Each row of a before or after table is a point. One or more steps were done to the points. Then noise was added and the rows were shuffled. The steps act on how far a point lies along the listed directions, d1 being the first. What was done? A step turns or swaps two directions, mirrors them in a line or flattens them onto one, adds a multiple of one to another, or multiplies one. Angles are multiples of 10 degrees, from the lower direction toward the higher: turns from -170 to 170, lines from 10 to 170 but not 90. Use the fewest steps. Two steps may share a direction if one is a turn and the other turns, adds or multiplies; they go together, in the order done. Otherwise the lowest direction goes first.

Directions:
(1): [-2.8 -3.6  6.1]
(2): [-5.3  5.3  0.7]
(3): [-4.6 -4.0 -4.5]
Before (11 x 3)
[[  2.0   5.8   3.8]
 [  6.1   4.7   2.7]
 [  1.2   1.3   5.3]
 [  4.4  -4.7   0.0]
 [  4.3   5.2   5.7]
 [  8.1   6.6   2.6]
 [  0.8   4.1  -3.2]
 [  3.9 -11.1   0.2]
 [ -0.1  -0.6  -3.9]
 [ -3.4  -0.3   5.7]
 [  0.6  -5.1   1.1]]
After (11 x 3)
[[-1.6 10.0  2.2]
 [-1.2  7.8  2.0]
 [-4.2  5.7  0.3]
 [ 3.5 -2.6  2.4]
 [ 6.1  0.7  3.5]
 [ 9.5 -2.6  5.7]
 [-3.9 -1.5  2.7]
 [ 2.6 -1.2 -2.1]
 [-3.8  7.0  2.7]
 [-0.5  2.0 -3.5]
 [-2.3  2.6  2.9]]
Steps: multiply d1 by 0.7; turn d2 and d3 by 60 degrees

Directions:
(1): [-1.7 -2.9 -3.7 -5.6 -6.5 -2.2  4.0  5.7]
(2): [ 1.3  1.5  5.2 -5.6 -4.8 -2.6  0.3 -7.7]
(3): [-3.5 -2.2 -2.4 -7.6  4.5  1.3 -6.9 -0.6]
(4): [-4.9 -2.6  5.9 -2.0  4.3  3.7  7.0  0.4]
(5): [-0.8 10.7 -3.0 -3.1  1.2  2.8  2.8  0.5]
(6): [ 0.9 -3.6 -7.3  0.5 -0.3  4.4  3.9 -7.1]
Before (8 x 8)
[[ -2.0   4.7   1.0  -3.7   2.0  -0.1   3.5  -3.0]
 [  5.0   1.5   3.7   9.1   2.9  -4.2   2.8   0.5]
 [  1.6  -1.9   8.1   4.8   1.0   2.2   4.1   2.5]
 [ -2.1   5.7  -1.0  -2.6  -2.5   2.8  10.6   3.9]
 [ -6.6  -4.0  -0.8 -13.9  -3.7   0.9  -0.4   4.3]
 [ -2.1  -2.6  -0.8 -11.5  -5.3  -5.2  -0.6   4.1]
 [  1.9  -6.0   3.8   3.6  -5.3  -1.0   4.9  -2.3]
 [ -2.6  -0.1  -4.8  -2.6   3.6   1.5   0.2   1.7]]
After (8 x 8)
[[ -1.7   1.3   2.4  -4.1   2.5  -1.9  -3.4  -1.6]
 [  5.2  -1.6  -7.0   5.5  -0.1   2.8  -3.0   1.0]
 [  0.6  -1.5   9.2   1.4   3.8   1.5   3.9  -9.4]
 [  0.1   1.3  11.0   0.6   2.9   2.2  -2.1 -12.0]
 [  1.2   1.0   6.1   7.4   5.8  -1.2  -5.9   4.1]
 [  2.1   1.1   4.1   3.2  -1.4  -6.0  -2.2   0.6]
 [  2.0  -3.8  -9.2   2.5   1.6  -2.2   2.3   5.5]
 [  2.2   4.5  -4.8   6.1   1.5   4.9   4.2   0.2]]
Steps: turn d1 and d4 by 140 degrees; turn d2 and d3 by -70 degrees; turn d5 and d6 by -120 degrees

Directions:
(1): [ 5.8  1.1  7.3 -2.6 -2.0 -2.9  8.1 -3.7  1.5 -0.3  4.1 -1.7 -4.8 -5.9]
(2): [ 7.1  1.3  2.1  6.1  0.8 -0.1  2.5  4.9  1.1  8.5 -8.0  1.2  1.8 -0.2]
(3): [  5.5   1.2   2.3   2.1  -0.4  -2.2   1.0  -2.6 -10.2  -3.2   1.3   1.8
   0.1   9.6]
(4): [-7.1 -0.1  4.3 -6.7 -2.2  2.0  2.7  3.1 -3.9  3.8 -6.0 -1.3 -6.9  3.6]
Before (11 x 14)
[[ -2.4   1.7  -0.1  -1.0  -2.7  -0.1  -2.3   5.3  -0.4   4.8  -2.0  -1.1
   -2.7   2.0]
 [ -4.6  -3.2  -8.5   4.8   1.1   2.6  -8.9   3.0   7.0  -1.1   1.8   4.3
    7.8  -2.2]
 [ -3.5   0.2  -8.9   0.9   0.0  -2.0  -5.0  -5.2   7.4  -5.8   9.9  -0.2
    3.1  -3.8]
 [ -1.7   3.5   3.1   2.2  -0.5  -0.7   0.8   2.1  -2.4   7.8  -6.5  -0.3
   -3.5   2.9]
 [ -3.9  -3.2 -10.5   1.1   1.8   3.1  -7.7  -2.3   2.9  -6.6   5.3  -0.8
    5.3  -1.8]
 [  6.3   1.1   1.1   7.3  -0.4  -1.2  -1.1  -0.4   2.0   0.3   3.5   0.9
    4.4  -0.4]
 [ -7.5  -1.8  -8.7   1.0   0.3   4.3  -9.9   1.2   4.5  -1.3  -0.7  -0.1
    5.6   0.5]
 [  7.2   2.1   3.5   2.2  -2.6  -1.6   6.1   4.2   2.2   9.2  -7.0  -1.7
   -2.5  -4.5]
 [ -6.5   1.3  -9.0   1.6   3.1   5.7  -7.5   0.2   6.7  -0.7  -1.6   1.4
    6.2  -3.2]
 [  2.4  -0.2   7.1  -1.3   0.1  -1.8   5.8  -1.4 -10.3   2.0  -2.8   1.3
   -3.3   9.4]
 [ 10.2   1.8   1.6   5.0   2.0   0.7   3.9   2.8  -3.5   5.4  -4.5  -0.4
    1.9   2.2]]
After (11 x 14)
[[ 4.9  1.0  7.1 -4.2 -3.8 -2.2  6.2 -7.2 -0.4 -3.9  7.4 -2.1 -4.7 -3.3]
 [-4.6  0.2 -3.4 -5.1 -2.3 -3.3  0.1 -7.4  4.4 -7.2 11.6 -1.7 -3.0 -3.1]
 [-1.9 -1.4 -0.2  3.3  2.4  1.3 -1.9  3.5 -7.4  4.8 -8.3  3.0  2.8 10.9]
 [ 2.9  0.4 -1.8  6.2  0.1 -0.5 -4.1 -1.4  2.4 -2.5  5.1  0.8  5.0 -0.2]
 [ 1.2 -1.6  0.4 -5.2 -1.8 -0.4  3.2 -7.6 -1.1 -8.8 10.3 -2.9 -3.6 -3.4]
 [ 2.7  2.5  2.7  0.3 -3.0 -2.1  1.0  3.7 -0.8  5.2 -0.6 -1.0 -3.4  0.4]
 [ 2.7  3.8  2.6  5.5  0.4 -1.7  1.2  1.9 -1.2  8.2 -5.5  0.2 -1.4  1.6]
 [ 8.6  0.9 -3.7  7.6  3.6  1.4 -1.4  2.8 -1.1  3.1 -2.9  0.1  6.4  1.7]
 [ 5.5  0.9 -4.2  6.2 -0.2 -0.1 -0.8  6.2  5.5  8.2 -6.9 -0.2  4.0 -4.9]
 [ 6.0 -0.8  5.4 -1.2 -2.9 -3.2  5.4 -5.9  2.7 -5.4 11.2  2.2 -1.9 -6.2]
 [ 4.7  3.8  5.2 -3.5 -0.6 -0.4  7.2 -8.2  2.1 -4.0  6.6 -0.8 -3.6 -6.7]]
Steps: mirror d1 and d3 in the line at 110 degrees; turn d2 and d4 by -30 degrees
